Each wall is flat, endless, passes through zero and stands at right angles to its row. A trip goes straight from one point to another. Which walls does it cross, in order?

Walls:
(1): [ 0 25]
(2): [  1 -21]
(3): [ 17 -12]
(4): [20  6]
(5): [ -2 -24]
(6): [ 33 -10]
(7): [-20  -8]
(8): [-13 -15]
Trips:
[ 10 -22] to [-49 -32] -> 7, 4, 6, 3
[37 34] to [-60   7] -> 3, 6, 4, 7, 8
[-27  19] to [-31   5] -> none

Walls:
(1): [  9  -4  13 -15  28 -26 -12 -55]
(2): [-30  -7  -5 -28  27  15  19 -59]
(3): [-22 -14 -52  10  40  16   2  -5]
(4): [ 27  15  49   9   9  22 -49  26]
(5): [ 24  26 -35  21   4  23 -31  28]
(6): [-53  36 -36  60  25 -30  19  19]
(7): [ 33 -14 -42 -31  -2 -10  15  -1]
Trips:
[  8 -21  21  28 -38  21  -6   5] to [-42   0  36 -15  -7  -7 -16  44] -> 5, 6
[  9  23 -27  27  11   0   1 -10] to [ -4 -49  32 -24  -5 -18  -5 -57] -> 2, 5, 6, 3

Walls:
(1): [  9 -16   8 -30  12   2   3  -9 -23  -7  36   5  14   0]
(2): [ -4   9 -24 -21   7  -2  29 -18 -24  11  10   9  15  -8]
(3): [-24   4  33  13   9  -5  14  20  10  13  18   6 -29  21]
(4): [-10 -37  -8   9 -29  38   1  -4  36   6  25  24   6   3]
(5): [ 15   3 -10   0   8 -34  -3  -1  28   3 -13 -26   5  -9]
(6): [-50  -1   2   3  13  16  31  -1   0   1  15 -15  -7  16]
(7): [ -7 -12   2 -13   3 -16  25 -14   8 -30 -21  35 -26  14]
(8): [  2   1   7  -2 -19  10 -26 -16   0 -27   5  20  38  -3]
(9): [  1 -26  13 -13  14  -5 -22  14 -20  21 -17   0 -46  24]
(10): [ 19   2 -11   7   9 -11  -6 -10  19  17   0 -15 -12   1]
Trips:
[ 12   4  -6   3 -18 -17  37   9  15   7  15  12  14  -2] to [  2  14   2 -10 -41 -17 -12  24  15   4 -15 -21  -7  -4] -> 1, 7, 2, 4, 3, 9
[-12  23   8 -16   8  -3  -2   7 -16 -14 -21  34 -11   5] to [ 27 -15 -23 -17  10 -12   1   1  -7  -3  -4  -4  25  -6] -> 1, 3, 5, 9, 10, 7
[-16  34  -7  34   3  -6  14  -6 -43 -18   9 -20   1  -1] to [  4 -28  -3  44 -20  13 -11  23 -22  25  40 -28   7  -4] -> 1, 2, 4, 10, 9

Walls:
(1): [  4 -29  -2 -31   9  14   4 -29 -22  -8  32  15  17  12   2  -7   0 -19
 -20  36 -17  16  26 -12   7  24   8  -4  -6  26 -21 -11]
(2): [  1 -32  42  11   0  -4 -25   7 -21  -3  -1   4   2   9  12  26 -16  -6
  16  -8  -5  10 -12 -32  -1  -1  20 -21  17  19 -39  -2]
(3): [-10  -8 -13 -33  -4  43  18   2   3 -10  22  15  -2   3  -2 -19  20 -22
 -22   9   1   3   2 -38   6 -11  -9  23  -2   8  13  -8]
(4): [ 10 -30   2  -7   5 -16  -2 -11  -4 -33   5  40   7  -6   9   5   6   3
  -5   9 -41  29 -16  -4   4  -6   9  -1   4   7  -1   3]
(5): [ 17  16   4  16 -20 -13  -5 -11   0   3 -28   5 -34  10  -2  12  25 -14
 -23  17  14 -11  -9  11  -8 -22 -10   9 -14 -25 -24  -4]
(6): [-12  35  10  -7   9 -31   2 -17   1   6   6 -24  28  19  -8   3  10  -1
  12   1  -9   0  -8   5  49  21  11  22  -1   2 -19  -8]
(7): [-21  -1 -12  14   8 -21 -31  -4  20   8   2   1   7   3 -10 -16   9  32
  -4  21  -4 -22   4 -23  12  22 -10  14  13 -21 -13   4]
(8): [ 26  29  19  -4 -18  -9 -21 -15 -23  24   7  -5   5  11   9 -13  -6  14
 -16 -15  19  22  -8 -14 -17  32 -14 -21  -4 -20 -27  -6]
(9): [ -1  22  12 -18 -14 -10 -11   5   5  -2 -19  25 -38 -13  -4   5 -19   8
 -16  -7 -23   9   2   4   6  13   1 -21  -1  15 -15 -12]
(10): [-31  18   9 -13 -18 -20  19   2 -11  29 -20 -25 -26  11 -23  -1  -5   1
  15   4 -13 -23   7  -3  23  -4  18 -16 -22  12  17  -6]
(11): [ 30   3  -1 -19 -18   2  14   7   9   3   0   5   3  -5  37   8 -13   9
 -19 -16  11  -3   3  -7  14 -15 -25  25   7   3   0  -2]
(12): [ -5  11 -45   5  15  13   7  -8   4  -7 -18   0  17 -19   7   6  17   3
 -17  -4 -17  13  32 -16  11  18  -6   6 -13 -16   9  -3]
Trips:
[  6   4 -34  18  -7  -6  25   8 -18  26  -3   4  -2  15   6  -8 -12   6
 -37  30  -4   7   5  -7   9  -5   4   6   5   6 -10 -24] to [ 23   5  10  26 -28 -25  10  -2   1  -4  -6  -2 -10   8 -28  33  12 -21
  16   7  -1  10  32  -2  -7  -9 -29   1  11   5 -17 -11] -> 3, 7, 2, 12, 1
[ 17  -7  13  -6   0 -12  -3   6   0 -18  22  -7  15  -8  31  18   1  -7
  25  -3 -38  -2   4 -13  -2 -19  -6  -9  -3   4  -8  -9] to [ -4 -14  12  -1  45   0 -19  -8  17 -26   6  19  21  27   4 -10   6  12
  -9 -29  -5  -2  12 -26  27  -8   5  18   4  -1  20  -1] -> 3, 12, 7
[  5  11  -3  10  35 -13   3  14 -25  11  -9   4 -32  -2   5 -31  26 -25
 -25  -4 -15  -3 -20 -13  -6   1   2  16 -25   7  -6  20] to [ 13  14 -22 -13   0   3   0   5   7  11 -18  13  21 -16  -9  -4  22  -3
 -11  18  -1  17 -10  -3 -40  12  -6 -13  19  17  -4 -20] -> 1, 10

Walls:
(1): [  2 -18  -4  12   4 -22  -1  12   4 -32  11 -14   5   8  51 -46  21   4
  11 -23   5  11 -12 -19  44   6  25  -1   5   3   1  46 -21   3  27 -23
   3  14  -7   8 -17 -13 -25  -8  13 -28  13  24]
(2): [ 12 -14   2  23  -3  -7  35 -10  26   1  -7   7 -32   2  -2  14  25 -26
  -8  10   4  17 -23  -6 -25 -10  -8   3 -18  -1   3 -15   6  42  13  -6
   6   1   0 -15  -3   2  15   4  -3  20  18  -9]
(3): [-26   9   7  15  22   8  -9 -45 -29 -18  23  31   7 -15  -4  -4  -8  40
 -19  -9 -14  -7   5 -25 -20   8 -13   3  38   2  25  -1 -13 -31 -25   0
  24  14   3   1   0  24  -7  23 -32   4   9  -1]
(4): [ 10  14   7  -1   5  29  12   3  17  17  -3  -3   5   3 -14 -31  -1   1
 -32  11   0   2  25  30   4  -9  37 -16  16  17  18  21  -4  26  10 -13
  -7 -26 -22  -5  -2   2   0   2  -9   8  16  -1]
(5): [  6   2  -8 -11  33  -4   4 -18  12  13  -8 -36  11   6  -1  -6 -14  -7
 -10 -34  16 -14   6  14   0  15 -21 -17 -25  -4   7   9  29 -26 -19  27
 -16  10   5  12  -4  41  24  -4  15   7 -27   4]
(6): [ -1  -8  11  -6   4 -11  25  14   7  30  -3   6  11   6   8   3   2   3
  -9 -20  -9  12  10 -27  17  11   1   3   6  12  32  -8  11   3 -20  -1
   8 -10 -18   3 -13   0  -4 -18  -5   7 -11 -17]
(7): [  4   6  12 -31   8  17   7   7  10   7  22 -16 -12  -3   0 -11 -17 -31
  15   9  10 -16  -1   7  18   6 -30  19 -30   8  26  10  -4   0  -3 -14
 -11  20 -13  14  20  18 -20 -13   5  15 -12  21]
(8): [ 11   0 -22   5  12 -38 -14   8   5   1 -25  13   0  -9   0 -21   1  -3
   4  12   5 -29   5  -1  -7  27   8 -10 -28 -25  32  -3  -2  13  25 -12
  -3 -14   1   9  10 -10   9  -5   6  -2   8   5]
(9): [-19 -14  -9  -4  18  41  -8  22  -1  -9   5 -23  15  19 -13  37 -15 -14
  -5 -13  -3  24  -4 -28  -4  -4   8  11  11   3  -8  24  14  13 -11   0
   7 -10  19 -25  -7 -24   4   7  -7  16   7  -5]
(10): [ -2   8   1  24 -17 -37  -5  24  18 -18  24 -34   5  16 -13  12   3  -8
  -7   5  -4   1  17  11  -8  18   4  -1  -8   2 -15  -5  -1  43 -24 -25
  -8 -21  27 -16 -17   0 -17 -30   3   6   3  -5]
Trips:
[  8  17  -9 -13   3  -7 -10  30  -6  31   9   7  -8  14 -21 -13  22  -6
 -25  18  -8 -15 -11 -39  23  -4   3  -8  11 -15  -4 -32   5  17  -8 -19
  20  -2  -5  10 -22  14 -11   3  -4  -9  -4 -17] to [  9  -6  11  37   9  14   7 -16 -17   7  22  -6   0  -2   0  -7 -11  -5
   5  -8   7  -6  28 -30 -33  -8  -2   3   0  20  12   2  -4  37 -16 -14
   4 -23  -7 -28 -23   6   5   8   3  15  18  -3] -> 3, 9, 8
[-29 -19   8 -23 -13   7   8   2  14  20 -33   1   8 -15  -5 -33   6 -14
  -7 -14  14 -23 -20  28   2  10  20   3  20   5 -10 -20   0   1 -36  10
   8  -4 -16  -5  17  33  15  -9  -6  10   3  -2] to [  8  -4 -18  -8  -7  14  -3 -12  16  -9   8   1 -21   3  33 -17  16 -27
 -26  23   0   4 -12  23   0 -12   1 -21   5  -3   0  27 -15  18  23   7
   5 -10 -19 -16   2  20 -11  48  -7  14  -1  -9] -> 2, 6, 1, 5

Walls:
(1): [ 19  -9 -37  14   3   4  19   1   2  22  24  -9  -5 -22 -34  -1  -7 -15
 -18   5   6  -3 -16   4   4   5   3  23  11 -10  -3 -31  -2  -1 -12 -15
  -4 -11   8 -30  24  -6  16 -15 -13 -27  -2 -32]
(2): [-25  -4   6 -29 -28  46   4   4  10  -7  -8  23  -3  29 -14  22  11   2
  -7 -36  -8   1  -3 -33  -5 -14 -10   2   8  27 -16 -11   9  10  12  -3
   5  17  31  29 -25 -32 -13 -14 -13  15   7  16]
(3): [ -3  13  -1  -1  10  10  -6  10   4  -6 -15   8  25   5 -17  -5  28  39
  -3 -40   7  10  27   8  15  11 -18 -12   4  17  -3   8  19  -6   9 -16
  14  42  -7   2 -19  24   1 -24 -17  11  51  45]
(4): [-11   2  14  -2  -7  11  27  -5 -46  13  28  -6 -13  41  45   1  10  17
   6   2 -17 -27 -18  14 -16  14  -7 -11  14 -19  22   6 -10  27   5   0
  21  -4   8 -20  13  -9  22  -1  20  -8   8  10]
(5): [-37  -9   9  -9  -8  23   7  -5  14  27 -11 -13  42 -11 -10  23 -35   1
   6  -4 -36 -14  17  17 -16 -12  -5 -18  17 -41  -2  27   7  10   9   9
 -18 -11  39  -5   2 -10   0   5   4  -8   9 -27]
(6): [ 11 -12 -26   8 -32  -7  31 -26  -2  -6  -7  18   9  17 -16  24   8  -7
  -9 -15  -1 -12  -8   8  -2  25  23  37  -5  -8 -14   5 -16 -24  -9  35
 -25  11 -27 -23 -19   6  32  -6  19  10   8  -9]
Trips:
[ 16   5 -28  28   1  41  21   1  -5  -7  16   1  -8  19  -3   4 -32   2
  34  35  26  -4 -34  -5 -18   7   2  -6  -4 -10 -25  -4 -10  12  -8  13
   3 -12 -10  22  -9  -8 -17   3   1 -43 -14 -10] to [ -5  -8 -24 -44 -31  20   8  10 -20 -11  19   3 -28 -14  28  -2 -30 -10
  -5  16  13   0 -20  32   1  -3  24   8  -7   1  16  -3   8  10 -25  -9
  45  -7  -6   2 -29 -10  31  10 -11   6   3   3] -> 2
[  2  17  -8   5 -20   3  -5   1  -6  10  13   2   4  -1  -4   2  16 -11
  -8  33 -28  29  26   4 -11  23 -13  40  -3 -10  33  34  -8 -51 -45  -3
 -14 -42 -12  15   5   3  14   8   4 -26 -14  -3] to [ 47   3   3  33   7  -8   9 -29   4  23   5   5  14  -2 -19  25 -19   4
 -26   1 -10 -46  11 -11   6   7   8  13 -10  41 -20   1  12  28 -12   1
  14  36  60  11  26   8  18 -17  -1  32 -17   0] -> 2, 3
[-32  22  20  -9  16  24  13  17 -18  -7 -35  -9  26 -16 -14 -13 -34  -9
  16  17  12  -5  21   0  13  16  21 -23 -17 -12   5 -16  -5  -2  -7 -10
  32   2   5 -18   2  -7  -5  15 -11  11 -14  10] to [ -4   9  32   9  40   0 -36  13   5 -25 -22  -1   9  -9  -3  47  -3  13
   8  11  -4 -37  18 -14   6 -19  -7  -6 -33   4  13  15  11  15  15 -31
  16 -15  15  49 -27   3   1   4   0   8  13 -30] -> 2

Walls:
(1): [ 12   8   3  24   4  -9 -10  25 -15 -23  -5  -4  18  -2  32   8  -5  -8
   8 -20  39 -10  22  12 -23 -14   8   4  -8  21 -14  10   7  15 -24  -7
  22  23 -15 -11  27 -22 -32   5   0  -4 -16   3]
(2): [ 19  16 -11 -22  14  12 -14 -20  -9  -5  13 -15  34   9 -12  37  -1   1
   3 -11  -1   0  20 -17 -20  13   8   7   7  -2   3  15   7  -5  -9 -18
 -12  22 -10  -9   8 -19  -2 -24  -3 -28  39  21]
(3): [-21  -3 -20 -18  12   2 -12   3  14 -40 -15  -7   4  20  17  -2  -4   5
   6  -2 -26  -1 -12  -4 -20 -18   9  14   6   3 -21  24  31   3  31  -1
  16  15  17  11   2   9   0  10   6  -3  11  11]
(4): [ -7 -39  -9  -1 -15   6  21 -10 -11   9  28 -12  21   7  10 -10  -3  18
  -7  40  13  13 -33 -24   6 -23  10  -9  12   7  -4  -9   1 -13 -11  11
   3   8  -1 -20   1  10 -24  -6   6  18  21  44]
(5): [ -4  -6 -12  16  28   3  36   8  -3  11 -11  12   0  -9  39  -7   0 -27
  -4   7  -3  11   2  16  -7  26  -5  -4 -22  23 -11   1   3  15  -6  -8
  25   4  21 -29  38  12  -5 -32 -11  20 -20  30]
(6): [ -9 -10 -12 -27  13  -3   1  26  -8   3  27   8  24 -17   0  -3  12   5
   2  20  22   5  14   1   2   4   7  10  -8  -7  28  60  21  -4  10  30
   6  -7  10   1 -13 -16 -15   1 -15   0  -6 -14]
Trips:
[-13   7   1  -5  19  -5   3  24 -11   9  16  -5  13   2 -11  -9  25 -13
  10   6   6 -15  18 -24   4 -10   9 -16  -3  14 -19  -9   5   8  -3  -3
   1   1 -13 -11 -14  -5  -8  13  18 -24  -2  -5] to [-36   7 -16  17  29  15   1 -12  -8   5  27 -15 -10   0 -12   0   5   4
  14   9   7   8  15  14 -18   7   0 -12  -1   7  -3 -21   7 -14   2   5
  -6  -6   5   8  14 -11 -28   7  -7 -24  -8   4] -> 5
[ 13  22  23   8  11  -3 -23 -17   4  11  -6 -23  16  10  -7  13  -7 -32
 -20   8   2  14  -3  13  -5  30 -14   4 -31 -13  10   8   2  -4  10   1
  30  -2 -19   6  17  21  -1   6  21   0   1  -6] to [  6   4 -15 -11 -44  -6 -11  26 -24  -1 -14  19  -5  37   2  -8   1  16
  -1 -12   9   2  20  19   3  -2 -10 -24  -2 -17 -19   6  15  -5  -2   7
  14  14  22 -12   9   2  11  16  14  10 -17 -33] -> 2, 3, 5, 6
[ -4 -33  17   0  -7  11   2 -23   7  25 -24  29   5 -16  -1  11  15 -20
 -13   6 -22  -1 -19  22  -5   3 -20  -4   0  -6 -24  31  -6   5 -21  -5
  -8 -10 -20   1   1  22   2  -8  24  15 -12  14] to [ 16 -17  -4  11  -4  16   6  20  21 -21   7   6 -11  29  49 -13  -6  -1
   2  -2 -12  -5 -48   7  17 -11   8  11 -10   1  24 -21  -6  12 -18  -5
 -19  14   2  -1  17  -8  13  21 -15 -10  14  14] -> 3, 1
[  8  -8   4   7  -4 -17  16  21   4 -25   7  -3  34 -16 -15  12   8   4
 -21  -8  11 -22   4 -28 -15   7  19  -8  10   4  -6  -5 -29 -26   4  15
   4   1   4 -13  11   3 -25 -50  30  10 -12  10] to [ 17 -10   1  11 -10  -5   2  28 -34  -1  20   3   3  -2  28 -14  17  -6
  42 -15   2  -8   2  21  22 -37 -10   8  -1   8  -1  15  27 -17 -23   3
  10  15  31   0  24  10  21  22   2 -15  -1  31] -> 3, 2
[ -8  -5   3   1  -8  -7  -1  -8 -23 -10 -43 -17   4   5  49  -5  27 -33
   0 -23 -43  12  -4  -6 -11   9  -6 -10  22  11  -7 -11   8  19  25   2
 -15  33   9  11 -14   7  15 -17   9  25 -12   8] to [  9  10   2  21   9  24   3  22  15   3   2   4 -15 -22 -31 -12  -7  11
   3  12  24  37  23 -11  -7   2 -27   6  -9   5  21  -9  10  22  -6 -17
 -19   6  30  -4  25  16  17  37 -28  20 -11   8] -> 3, 6

Walls:
(1): [ 28 -30 -24  -2  26  12  14 -11  -4 -43  -3   3  -1  14  27  14   3  34
   2  17   3 -18 -20   9  -6  23 -20 -24 -14  -3  -5  -4   2  -4  -2 -30
  -9  16 -23  16  24  -6   7  -7  -6  18 -19  -8]
(2): [ 19 -38 -19 -34   9  16  11  -2   9   3 -17   3  -8  19 -14  25 -19  11
   4  22  -1  -5  44 -17 -10  10 -17 -15   3  38   1 -37   9  -7 -15  12
 -19  39  22  16  -4  13  21 -12   0 -39 -23  30]
(3): [  8 -44  -6  -5  -3 -16   1  -8   3   9 -26 -19  12  38   3   0 -13  -5
 -20  17  25 -14 -10  10  -9  31 -10  15 -13 -19  28  -4  20  17   5  13
  -8 -24 -10 -22 -30 -12 -11  10  -2  16   4   5]
(4): [-24  37  -4   8   7 -16   4   7 -17   4  23  23  37  35   5  26  21 -25
   5 -11  16 -26  29 -34 -14  16  16  -5  -6   1   3 -27  10  16  -2  -3
   5 -17  -3 -14   9 -37 -24   1 -46  40  22   7]
(5): [  2  11 -21   9 -19  -2   1  20 -19  25  13  15 -35 -19  -4  18 -15  13
   6 -11   6  13  -9   7 -12  16 -19  -6  -7   4   6   1  -4  -5 -22  17
  31   5 -19   9  24   9  -3 -30  -7  -8 -21 -24]
(6): [  6 -30  20  -4 -21  14 -27 -23  15  -5  -1  18   7   4   5 -27  18  19
  -4  14  -7  -6 -13  31   5 -11 -19   2  -5   1  36  25  13   4  -1 -36
  10  -6  -1  15 -16 -10  -1  31  23 -10   1   4]
(7): [  5 -15  -2 -18   2 -14   6  -9  19  -9  -1   5  -7  -3  32   3  42 -12
  15   9  22   6   8  15  26 -10 -17  32  -6  29  14  29  14 -17   3   3
  -7   1 -12  19   4   4  32 -24  -5  32  17  -7]
Trips:
[  1  -3  -6 -21  14 -15  -2 -11  14 -27   2 -14  21  20   2 -17  45  15
   5  -4  17  13 -20 -18  -9  12  -5  -3 -11  -8   1   1  -1  18 -24 -11
  -3  12  -5 -15  -9 -18 -14 -19   9 -23  14 -21] to [-23 -19 -10   2  29   3  26   8   5  25  31 -11 -14   4 -25 -40  -3   2
 -20  -3  11  33   8  29   5   8 -15   0   6   1  12 -12  17  20  31   3
  10  27 -17  -1   0  12  -4  -6  10   3  19   6] -> 4, 1, 5, 2
[ -6  16 -22 -12  25 -13 -11  -9 -22   1  -4 -14  15  19  27  42  14  27
 -22  17  12 -21   8  12   6  34   0 -13  30 -18 -25   2   4   9  17  13
  -8 -20  17  15 -12 -12  -5 -32 -16 -18  -1   6] to [ -2  -8 -42 -23  14   5  -8  17  -3   5 -16   2  22  -8 -15  -7  26 -11
   4  27 -18  36 -16  18 -18  18  13  -5  12 -13 -20 -17 -18   1  16   6
  16 -20  -9  12  27 -20  28   5   0  -8   5  26] -> 3, 4
[  7  -8  -5   3 -24   1 -12 -11 -21 -14  10  -3  15  16  -4  20 -20 -11
 -13  -2 -33  -1   5  19  -1   8  26  10 -12   6 -14  12  -1   6  -2   3
  -5  -2  11  -6 -18   6  12  -5  17  -4  -6   5] to [ 16  21 -19  -6  19  -6 -13  31  -3  43  15  28 -24  36 -13   2  -1  31
  -3   3   3 -15  14 -26  -1  12   8   5   9  12 -26  -1   5   8   9  -3
 -16  19  -5  20  -5   5   3  60  -8  -4   0   0] -> 6, 4, 3, 5
[ -1  -1  22   6  11  46 -14  19   6  -1  13 -29   9  -4  21  19   5   4
 -11  37   9  -2   8   1 -47  11   0  12  -7 -18 -36  -4  10 -12 -23  18
  -9 -27 -25   0  -3  12 -21  28  -6  -3  25  30] to [ -7   0 -12 -32  23  -7 -29 -15  -5  14   8 -23  -2  -4  -7  15   6  -2
 -13  -7   0   9   6   2   9  18 -18 -28  13 -36  29  14  14  12  -2 -19
  32  -3  23  12  26 -16  18   8 -25   0   1 -31] -> 6, 5
